Each row is a point. Each copy is the shape, with its points in the same order, stretched, turned, moved and blurred by noise. Is it also mirrored, or only turned?
(in the rows, 128 means zero)

Shape, 6 rows:
[[132 153]
 [163 104]
 [135 141]
 [161  78]
 [163 129]
 [ 16 106]]
Copy 1, 6 rows:
[[ 92 109]
 [153  75]
 [112 104]
 [175  70]
 [123  77]
 [ 94 225]]
Copy 1 is: mirrored
Copy 2:
[[149 101]
 [143 156]
 [146 112]
 [138 185]
 [161 135]
 [ 48 103]]
Copy 2 is: mirrored
Copy 3 (6 x 2):
[[124 112]
 [124 167]
 [125 119]
 [114 189]
 [136 152]
 [ 12  94]]
Copy 3 is: mirrored
Copy 4:
[[127 118]
 [167 171]
 [134 134]
 [192 181]
 [133 163]
 [224  17]]
Copy 4 is: only turned

Shape, 6 rows:
[[131 123 134]
 [141 133  47]
 [100 123 169]
 [ 50 137 133]
 [167  83 127]
 [166 120 199]]
Copy 1 (6 x 3):
[[126 117 126]
 [136 153 192]
 [107 115  92]
 [ 78 159  99]
 [130  79 159]
 [151  73  89]]
Copy 1 is: mirrored
Copy 2, 6 rows:
[[130 118  94]
 [134  97 198]
 [ 99 135  63]
 [ 40 141 126]
 [157  59  74]
 [176 135   8]]
Copy 2 is: mirrored
Copy 3:
[[135 141 148]
 [221 195  86]
 [ 94 145 178]
 [120 226 163]
 [180  78 158]
 [ 70  70 177]]
Copy 3 is: mirrored

Shape:
[[119 134  50 160]
 [ 49 165  83 140]
 [ 79 120  64 124]
 [104 136  75 114]
 [138 134  68 141]
 [176 118 162 136]
 [173 108 179 138]
 [201 119 189 161]
 [116 184  65 102]
 [199 153 162 180]]
Copy 1 (10 x 4):
[[204  90 127 135]
 [141  37  70 145]
 [178  40 103  97]
 [179  76  83 103]
 [192  98 119 113]
 [ 97 155 169 114]
 [ 72 142 186 123]
 [ 66 171 200 141]
 [192 103  35  89]
 [ 98 180 178 162]]
Copy 1 is: only turned
Copy 2:
[[112 127 165  61]
 [ 54  94  98  66]
 [112  79 140  70]
 [105  86 148  99]
 [124 122 178  95]
 [149 154 151 187]
 [174 158 140 197]
 [170 183 148 207]
 [ 61  98 163 105]
 [136 204 159 174]]
Copy 2 is: only turned

Shape, 13 rows:
[[181 143 167 163 145 112 155 143]
 [150 139  96  96 135  74 122 157]
 [164 215  97 126  68 118 150 143]
 [133 160 151 112 109 126 152 108]
 [ 86 117 101  71 184 156  47 151]
 [182 131 132 150 125  86 108 116]
 [123 108 116 113 187 121 140 144]
 [137 105 124 145 109 101 146 116]
 [151 119 143  99  98 166  94 125]
 [138 173 151 174  61  93 136 142]
 [129 101 106 121 129 100 126 179]
 [158 173  97 147  85 128 110 124]
 [196  96  73 161 123 111 186 108]]
Copy 1:
[[141 198 108 124  96  96 154 147]
 [155 142  70  91 101 184 138 129]
 [117 206 145  26  75 179 122 173]
 [ 96 160 171 102 100 130 123 143]
 [136  57  64  87 189 158  88 129]
 [146 175  99 145 111 161 146 156]
 [148 102  88 107 131 102 150 133]
 [156 141 159 151 100 134 140 149]
 [117 149 179 122 164 151 115 133]
 [138 217 167 119  54 161  99 168]
 [185 135  99 114 107 147 131 128]
 [133 173 145  73 115 177 123 185]
 [174 142 153 119 116 113 218 174]]
Copy 1 is: only turned
Copy 2:
[[ 74 114 142  90 148 103 138 142]
 [172 146 146 130 171  97  84 132]
 [155  91 148  40 170 138 128 185]
 [111 131 116 104 128 134 144 168]
 [172 184 153 182  90 166  88  65]
 [103 111 145 133 185 118  93 150]
 [138 151 117 150 105 103 121  87]
 [126  96 104 139 117 108  91 148]
 [ 91 153 113 115 105 164  86 129]
 [131  62 171  83 126 124  97 200]
 [161 128 133 135 104  97  57 112]
 [137  77 148  89 152 164 108 159]
 [108  75  58 104 153  95 105 122]]
Copy 2 is: mirrored
Copy 3, 13 rows:
[[107 101 184 160 134 100 118 187]
 [154  53 124 153 115  96 109 127]
 [ 45  72 124 131 129  79  40 128]
 [ 76  93 152 123 156 106 114 126]
 [188 125  54 110  97 175 159 129]
 [131 105 136 183 159  86 109 161]
 [176  98 132 119 107 105 163 146]
 [135 127 161 143 145  76 116 115]
 [ 86 149 130 164 129 145 123 112]
 [ 84 113 173 127 154 100  43 143]
 [174 103 152 137  90 114 115 118]
 [ 83 126 108 146 140  83  66 134]
 [125 128 158 182 122   7 125 117]]
Copy 3 is: mirrored
Copy 4 (13 x 8):
[[184 162 149 125  92 166 117 118]
 [131 119  86 104 128 139 109 173]
 [125 193 100 135 150 131 240 129]
 [175 137 119 168 130 117 165  95]
 [112  79 124 124 134  18  44 189]
 [147 103 133  97 108 166 133 150]
 [161 131 108 109  89 106  43 137]
 [136 107 121 105 118 161 121 102]
 [177 108 148 125 164  84 146 124]
 [119 148 146 156 140 182 202 110]
 [133 123 116  96 133 151  69 151]
 [112 151 130 109 141 129 197 133]
 [158 144  95  27  84 186 121  94]]
Copy 4 is: only turned

Shape (14 x 9):
[[119 126 122 126  54 119  97 113 154]
 [ 75 147 117 125 121 134 129 142 141]
 [120 113 141 109 121 102  82 137 113]
 [115 136 144 103 117 148 103 158 129]
 [140 117 118 105 135 142  90 161 128]
 [137 147 217  92 115 135 106 162  98]
 [108 121 112 106 148 155 132  63 138]
 [126 112 148 112 152 127 249 154 119]
 [112 213 128 102 149 120  90 159 171]
 [127 148 137 134 113 127  82 116 165]
 [120 112 196 135 160 153 156 152 121]
 [ 87 127 108  88 143 156 104 131 189]
 [141 208 133 125 138 157 198 148 120]
 [125 127 137 124 132 159  92 132 106]]
Copy 1, 14 rows:
[[170 111 134 125  90 166 148  85 144]
 [139  77 106 128 103 104 137 103 135]
 [111 123 142 127 111 152 143 151 137]
 [127 119 102 103 122 130 120 142 144]
 [121 133 108 105 142 138 104 140 108]
 [ 94 151 101 111 122 155 122 193 204]
 [172  99 150 142 145  68 122 129 125]
 [ 95 157  77 175  72  73 112  75 174]
 [153  56  64 134 160 143 114 167 109]
 [156  98 119 132 154 153 139 128 125]
 [ 80 149 103 132 135  98 134 129 184]
 [186  85  91 116 130  88 151 112  84]
 [124 101  62 147 145 101  47 131 171]
 [114 118 133 100 156 117 100 154 144]]
Copy 1 is: only turned
Copy 2 (14 x 9):
[[144  79 125 143 154 115 151 108 111]
 [101 130 114 106 119 128 157 107  84]
 [130 114 110 166 133 139 140  78 121]
 [133 119 121 165 125 158 153 130 105]
 [136 138 127 187 147 154 149 118 100]
 [131  83 132 174  98 160 154 133 146]
 [147 172 126 100 164 139 123 127 120]
 [111 139 227  99  84 128 133 118 109]
 [134 132  70 143  77 103 168 141  93]
 [143 107  96 143 133 116 136 140 108]
 [ 99 124 159 130 110 164 119 152 121]
 [156 146 101 142 143 175 133 112  59]
 [117 145 165 100  78  80 170 181 129]
 [120 136 124 163 152 146 148 133 132]]
Copy 2 is: only turned
Copy 3:
[[ 94 146 162 150 151 105 124 102 148]
 [120 132 127 160 117 128 114 126 103]
 [101  71 174 144 129 136 142 166 123]
 [108 122 163 133 124 118 112 173 127]
 [106 114 180 106  94 141 133 169 122]
 [ 99  71 149 138 167  93  97 229 174]
 [ 96 134 143  94 154 169 122  95  78]
 [185 118  57 143 123 185  84 147 211]
 [ 35 134 115 145 105 127 148 181  88]
 [ 70 135 141 112 147 106 146 125 118]
 [159 100 104 101 155 113 103 170 169]
 [ 95 187 158 124 130 156 151 146  70]
 [101 131  60 120 101 134  65 137 167]
 [109  96 171 100 120 115 108 146 111]]
Copy 3 is: mirrored

Shape (16 x 11):
[[103  77  94 127 120 163 174  89 140 129 137]
 [139 131 156 179 130  98 133 124 116 106 139]
 [207 102 154 111 121 115 114 120 143 121  92]
 [149 122 141 115 131 114 111 138 114 160 162]
 [135 116 143 185 115 156 137 119 147 117 109]
 [109 137 128 110 117 123 113 116 104 113 105]
 [114 108 128 153 124 105 144 135 129 170 139]
 [198 126 151 108 128 127 115 129 143 102 107]
 [107 113 158 151 156 130 105 130 108 134 137]
 [146 134 140 157 166 121 101  74 112 109 113]
 [102 124 156 111 122 120 140 144 137 117 112]
 [109 132 144 111 152 121 120 141 194 168 142]
 [112 116 136 112 115 107 105 111 115 107 109]
 [103 124  89 103 159 112 121 141 121 125 118]
 [138 122 158 106 249 156 149 144 112 144 128]
 [108 134 126 115 114 123 135 113 115 137 115]]
Copy 1:
[[167 177  79 150 121 152 177  75 103 184  96]
 [118 123 103 128 123 110  92 154 167 121 121]
 [ 64 135 124 106 180  55 115 120 143 149 120]
 [ 99  70 112 116 163 141 121 116 115 119 134]
 [153 171 104  95 133  95 125 157 152 155 145]
 [123 150 147 136 141 130 133 138 105 119 113]
 [122 105  73 150 133 130 150 116 128 117 137]
 [ 86 130 158  94 171  70 104 119 148 143 139]
 [152 106 106  89 136 128  98 146 101 106 114]
 [104 146 120  87  94 113  80 163 105 137 110]
 [155 125 141 155 159  95 130 114 122 118 135]
 [144  81 121 130 169 103 113  96  93 113 200]
 [104 153 126 150 156 122 123 144 107 124 111]
 [121 142 118 127 116 150 133  88 102  69 129]
 [200  45 138  38  76  91  84  50  77  77 111]
 [131 137 136 152 133 125 148 122 106 132 124]]
Copy 1 is: only turned
Copy 2, 16 rows:
[[104  90 102 118 144 121 197 126 134 104 167]
 [108 161 110  93 136 109 122 127  86 144 142]
 [ 83  99 157  98  79 132 101 172 129 120 130]
 [112 165 163 113  99 119 151 113 120 143 131]
 [ 94 129 112 107 166 114 130 162 129 113 183]
 [143 144 114 116 130 163 138 126 140 125 140]
 [123 151 138  99 108  87 140  95  99 122 174]
 [ 87 116 146 117 101 134 109 178 148 133 118]
 [138 174 135 100 131 119 163 139 106 119 150]
 [114 150 124 124 128 142 137 149  77 110 113]
 [138 141 106  94 111 118 134 136 159 112 151]
 [115 172 119 138  77  77 140 128 162  83 155]
 [136 140 106 102 111 165 141 127 134 119 143]
 [156 134 113 151  99 123 155 121 119 132 141]
 [162 141 181 123  99  44 175 173  90  96  90]
 [133 139 124 113 129 137 136 111 135 118 144]]
Copy 2 is: only turned
Copy 3 (16 x 11):
[[138 115  46 130 149 153 140 126  85 188 150]
 [115 121 126 143 156  81 114 146 131  88 108]
 [173 124 157 110 132 176 154 129  94 101 141]
 [132 129 178 128 110  96 133 105 163 131 101]
 [127 105  97 112 166 155 100 150  92 119 120]
 [ 92 167 128 134 123 139 123 116 123 122 128]
 [133 127 130 129 113  82 116 119 106 131  95]
 [154 113 152 104 136 172 147 120 124  93 153]
 [102 149 151 120 137  98 119 166 146 127 114]
 [130 176 115 120 164 123 140 168 151 112 110]
 [ 87 122 124 118 108 138 125 134 101 104 153]
 [121 105 126  81  69 132 115 144 139 105 126]
 [107 161 126 150 120 139 123 136 113 117 132]
 [123 170 118 113 110 108 120 117 132 127 155]
 [119 147 149  34 155 106 194 170 165 132 178]
 [ 98 153 117 131 118 127 131 106 116 132 117]]
Copy 3 is: mirrored
